Every row gives one point. The points of each table are mixes of a few directions, plus a little noise. Count the directions of each table, and those that both share. Where both have some left over, give the other angles between the two spaces (their principal angles), to ten degrees, smallest first.

First:
[[9, -6],
[-24, 14],
[-8, 5],
[-61, 37],
[61, -36],
[23, -14]]
Second:
[[-8, -6],
[30, 24],
[23, 19],
[-64, -52],
[19, 16]]
Directions: first 1, second 1, shared 0; angles 70

First:
[[-4, -15, 18, 0],
[-6, -22, 25, 0],
[-11, -37, 42, -1],
[25, 90, -103, 3],
[-6, -20, 24, 0],
[7, 25, -28, 1],
[-5, -20, 23, -1]]
Second:
[[-28, 29, -10, -8],
[-2, 51, 11, -7],
[42, 10, -50, 10],
[-12, -89, -14, 9],
[21, 19, 47, -2],
[-66, 1, 11, -14],
[45, -20, 5, 10]]
Directions: first 1, second 3, shared 1

First:
[[11, -7, 22, 2, -23, -17, -10, 9],
[-10, -29, -38, -41, -8, 47, 25, -27],
[-5, -20, -22, -27, -8, 29, 16, -17],
[-27, 21, -51, -2, 60, 37, 23, -18],
[2, 56, 32, 63, 43, -55, -27, 32],
[12, -59, 0, -53, -69, 27, 11, -18],
[1, -32, -12, -33, -28, 25, 12, -16],
[13, 32, 45, 45, 5, -54, -30, 30],
[2, 39, 25, 45, 28, -41, -21, 24]]
Second:
[[-14, 8, -28, -4, 29, 22, 13, -11],
[1, 49, 27, 54, 38, -46, -23, 28],
[17, -65, 6, -56, -80, 24, 9, -17],
[5, 14, 18, 20, 4, -23, -12, 13],
[20, -33, 28, -19, -59, -11, -9, 3],
[-20, 60, -17, 47, 81, -12, -2, 10],
[8, 16, 27, 25, 0, -32, -17, 18],
[-7, -44, -39, -54, -24, 54, 29, -32],
[-1, 33, 13, 35, 29, -27, -13, 16],
[-7, -38, -36, -48, -18, 49, 26, -29]]
Directions: first 2, second 2, shared 2

First:
[[3, 20, 55, -2, -13, 9, 4, -1, 40, 25, -32],
[-9, -4, -17, -12, -19, -5, 22, 3, -33, 20, -25],
[-13, -11, -45, -3, -12, -32, 8, 6, -74, -10, -4],
[9, 12, 34, 23, 25, -10, -40, -3, 34, -38, 32],
[7, 6, 27, -6, -1, 29, 9, -4, 47, 23, -12],
[22, -1, 23, 8, 36, 48, -18, -11, 92, -10, 41],
[-5, -2, -12, -4, -8, -7, 7, 2, -22, 5, -8],
[-5, 27, 56, 17, -10, -39, -25, 5, -5, -16, -19],
[-10, -45, -121, -20, 3, 7, 34, 1, -80, -1, 26]]
Second:
[[7, 1, -30, -7, 15, 14, 25, -28, 10, -3, 41],
[-1, 54, 27, 2, 3, -76, 12, -68, -34, -18, 33],
[-1, -44, -41, 12, 3, 63, -7, 67, 21, -17, 5],
[-1, -3, 5, -1, -3, 2, -5, 7, 1, 5, -11],
[-11, 22, 74, 5, -27, -58, -38, 10, -29, 14, -71],
[-3, -23, -20, 15, -1, 28, -10, 48, 4, -22, 4],
[2, 25, 27, -13, -2, -35, 5, -45, -9, 20, -10],
[9, -32, -41, -15, 12, 62, 17, 9, 35, 21, 9]]
Directions: first 3, second 3, shared 1; angles 30, 90

First:
[[-62, -3, 1, 10, 33, -34, -5, 43, -3, -68, -29, -8, -2, 2],
[1, -12, 35, -47, 12, -2, -20, 29, -13, 80, 20, -14, -30, -11],
[32, -16, 32, -16, -22, 13, -4, 10, -18, 39, 22, -4, -10, -8],
[-4, 28, -51, 19, 11, 5, 9, -47, 31, -12, -14, 12, 17, 12],
[1, 4, -25, 21, -9, 11, 10, -36, 9, -20, -2, 8, 23, 5],
[-21, -38, 46, -27, -1, 2, -15, 24, -30, 40, 22, -19, -5, -16],
[-57, -8, -39, 32, 12, 4, 8, -50, 10, -49, -12, 0, 48, 5],
[24, 9, -7, 4, -10, 7, 5, -10, 5, 4, 2, 6, -1, 3],
[-13, 30, 2, -28, 43, -37, -14, 60, 14, 10, -24, -4, -48, 5],
[99, 5, 5, 31, -68, 30, 26, -22, -6, -24, 16, 22, 8, 4]]
Second:
[[-23, 13, -16, -25, 3, 40, -19, -91, -7, 107, 19, -6, 23, -7],
[8, 33, -8, -18, 22, -15, -8, 20, 14, 21, -15, 3, -32, 6],
[-5, 0, 4, 2, 3, -7, 0, 14, -2, -15, -5, -1, -4, 1],
[-3, -26, 15, 22, -12, -11, 11, 31, -9, -65, -2, -1, 9, -1],
[-10, 44, -24, -40, 23, 23, -25, -64, 9, 121, 4, -2, -10, -1],
[-39, -43, 26, 28, -14, -5, 6, 18, -30, -77, -2, -10, 29, -8],
[42, -22, 0, 20, -24, 0, 22, 17, 11, -40, 12, 9, 6, 3],
[16, -19, 9, 19, -12, -13, 15, 37, 2, -60, -2, 3, 0, 2],
[14, 20, -6, -9, 11, -11, -1, 18, 12, 8, -8, 4, -21, 5]]
Directions: first 4, second 3, shared 2; angles 30

First:
[[-9, 58, 48, 16, 13, -19, 32, -43, 2, 32, -25, 13, -16, -18, -2, -12, 12, -60, 11, -6],
[-28, -21, -8, 1, -9, 1, -14, -51, 30, -30, 3, 3, 2, -6, -17, 2, -2, -7, 12, -11],
[-32, -48, -29, -5, -16, 9, -30, -47, 36, -49, 13, 0, 9, -1, -20, 8, -8, 14, 10, -11],
[-27, 15, 20, 9, 0, -9, 7, -64, 25, -6, -11, 10, -7, -14, -15, -5, 5, -39, 16, -12],
[-9, 23, 20, 7, 4, -8, 12, -29, 7, 9, -11, 6, -7, -9, -4, -5, 5, -29, 7, -5],
[-1, 57, 45, 14, 14, -17, 32, -26, -5, 35, -23, 10, -15, -14, 2, -12, 11, -52, 7, -3],
[-6, -53, -40, -11, -14, 15, -31, 9, 12, -37, 20, -8, 13, 10, -6, 10, -10, 42, -3, -1],
[8, -13, -12, -5, -2, 5, -7, 22, -6, -4, 7, -4, 4, 6, 4, 3, -3, 19, -5, 4],
[42, -8, -18, -11, 3, 9, -1, 92, -40, 19, 11, -12, 7, 18, 23, 4, -4, 46, -22, 18],
[0, -43, -33, -10, -11, 12, -24, 16, 5, -28, 17, -8, 11, 10, -2, 9, -8, 38, -5, 1],
[63, 32, 7, -5, 16, 1, 23, 121, -65, 57, 0, -11, -1, 17, 37, -2, 3, 29, -28, 25]]
Second:
[[-13, -30, -11, 41, -9, 43, 11, -11, -1, 68, 21, -36, 29, -16, 35, 7, 17, -32, -14, 59],
[67, 9, 49, -14, 13, 11, -14, 26, -31, 9, 7, 4, 9, 2, 1, -1, 38, 19, -6, -23],
[-35, -27, -25, -10, -10, -8, -18, -21, 49, -57, -14, -6, -28, -2, -12, 12, -23, 22, 21, -36],
[-5, 0, 15, -2, 47, -10, -18, -17, -15, 30, 16, -9, 33, -11, -1, -18, 20, -16, -23, 37],
[-17, 14, -17, -2, -13, -14, 2, 17, -2, -24, 5, -19, -22, 7, -3, 15, -23, 25, 28, -38],
[-31, 15, -19, 16, 2, -8, 33, -7, 5, 35, -17, 16, 2, -3, 10, -15, -18, -44, -20, 54],
[0, 3, 10, 0, 18, -5, 9, 6, 22, 12, -32, 6, -18, -10, 12, -7, -1, -16, -13, 13],
[1, -39, -19, 12, -48, 36, 0, -20, 21, -19, 6, 6, 2, 3, 0, 15, -1, 3, 9, -5],
[34, 54, 17, -43, 0, -45, -6, 26, -48, -57, 8, 38, -8, 28, -42, -7, -9, 39, 18, -62]]
Directions: first 2, second 6, shared 1; angles 60

First:
[[31, 14, 13, -9, -24, 7, -3, -13, -18, -4, 1, 7, -5, -6, 48, -43, 5, -33, -37, 1, -12, -15, -15, 3, 46, -27, -7, 26, 12, -13, 8, 15],
[15, -17, 27, -7, 10, -5, -28, -17, -14, -19, 2, -1, -10, 30, 49, -37, -45, -25, 1, -58, -4, -35, -34, 0, 37, -6, -17, 56, 15, -22, 28, -4],
[12, -34, 18, 17, 12, -2, -30, 13, -20, -16, -6, -10, -13, 18, 35, -22, -34, -10, 17, -36, 0, -19, -15, 19, 21, -6, -14, 67, 6, -25, 30, 14],
[-4, -35, -22, 17, 6, -2, -22, 82, 1, -26, -26, -18, -24, -23, 40, 9, -5, 8, 1, -54, -4, -43, 24, 7, 57, -7, -6, 73, 5, -57, 21, 22],
[-11, -14, 2, 30, 11, 2, 6, -4, -8, 22, 4, -7, 12, 6, -60, 27, 9, 29, 39, 61, 13, 55, 15, 25, -76, 16, 8, -32, -19, 34, -8, 11],
[-31, 36, -10, -64, 17, -17, 13, -43, 51, -13, 10, 20, 8, 20, -2, 17, -23, -5, -16, -82, -3, -49, -24, -67, 20, 26, 2, -53, 13, 7, -16, -72],
[-16, 37, 24, -53, 19, -14, 10, -102, 27, 5, 28, 26, 22, 52, -24, -4, -37, -14, 3, -34, 4, -6, -49, -46, -32, 27, -2, -70, 7, 46, -13, -68],
[4, -25, -20, 65, -15, 17, 13, 66, -25, 26, -13, -21, -1, -45, -49, 32, 56, 36, 23, 112, 9, 71, 57, 56, -55, -10, 14, -2, -26, 9, -11, 62],
[1, 36, -31, 5, -34, 14, 42, 20, 5, 25, -2, 7, 11, -53, -36, 23, 76, 13, -31, 90, -3, 42, 42, 2, -18, -14, 21, -65, -12, 20, -38, 20]]
Second:
[[12, -9, 41, -24, 19, -11, -31, -57, -9, -19, 12, 7, -3, 56, 47, -46, -67, -33, 6, -76, -3, -40, -58, -13, 28, 3, -20, 42, 18, -7, 30, -27],
[22, 7, 8, 4, -18, 8, 1, -4, -17, 3, 0, 3, -2, -8, 22, -25, 11, -16, -20, 22, -6, 4, -4, 11, 18, -20, -2, 13, 4, -4, 2, 18],
[19, 21, -26, 21, -42, 20, 30, 40, -14, 20, -9, -1, 1, -60, -9, 5, 75, 4, -37, 93, -7, 37, 43, 22, 4, -30, 15, -23, -9, 2, -24, 45],
[-43, 11, -2, -51, 40, -24, -3, -41, 50, -18, 10, 11, 6, 42, -15, 27, -51, 7, 19, -101, 6, -47, -29, -58, -3, 43, -3, -35, 9, 8, -2, -75],
[-10, 26, 25, -68, 22, -20, -12, -80, 29, -24, 18, 23, 4, 56, 38, -27, -65, -34, -14, -115, -5, -67, -63, -60, 40, 18, -14, -9, 25, 0, 10, -73],
[-13, -39, -18, 55, 10, 5, -3, 63, -10, 12, -14, -24, -4, -22, -49, 42, 22, 43, 44, 55, 13, 45, 45, 41, -54, 10, 8, 11, -22, 1, 0, 38],
[12, -25, -17, 59, -18, 17, 7, 65, -28, 19, -15, -20, -4, -43, -28, 18, 50, 26, 13, 94, 4, 56, 50, 53, -33, -17, 10, 15, -20, -2, -5, 63],
[3, -12, -32, 53, -23, 18, 20, 74, -16, 23, -16, -17, -2, -58, -42, 34, 69, 34, 5, 105, 4, 59, 63, 44, -36, -14, 17, -10, -23, 2, -18, 58],
[19, 0, 2, 16, -18, 9, 2, 12, -20, 6, -3, -3, -2, -16, 10, -15, 20, -7, -12, 38, -4, 16, 8, 20, 6, -19, 1, 13, -2, -3, 1, 28],
[-25, 8, 10, -44, 30, -19, -9, -45, 32, -17, 11, 11, 4, 43, 5, 4, -51, -7, 11, -89, 2, -44, -36, -45, 9, 29, -7, -15, 12, 3, 5, -59],
[5, 14, 9, -21, -2, -3, -1, -26, 4, -6, 6, 9, 1, 11, 19, -17, -12, -17, -15, -25, -4, -19, -19, -16, 20, -3, -4, -2, 9, -1, 2, -16]]
Directions: first 4, second 3, shared 3
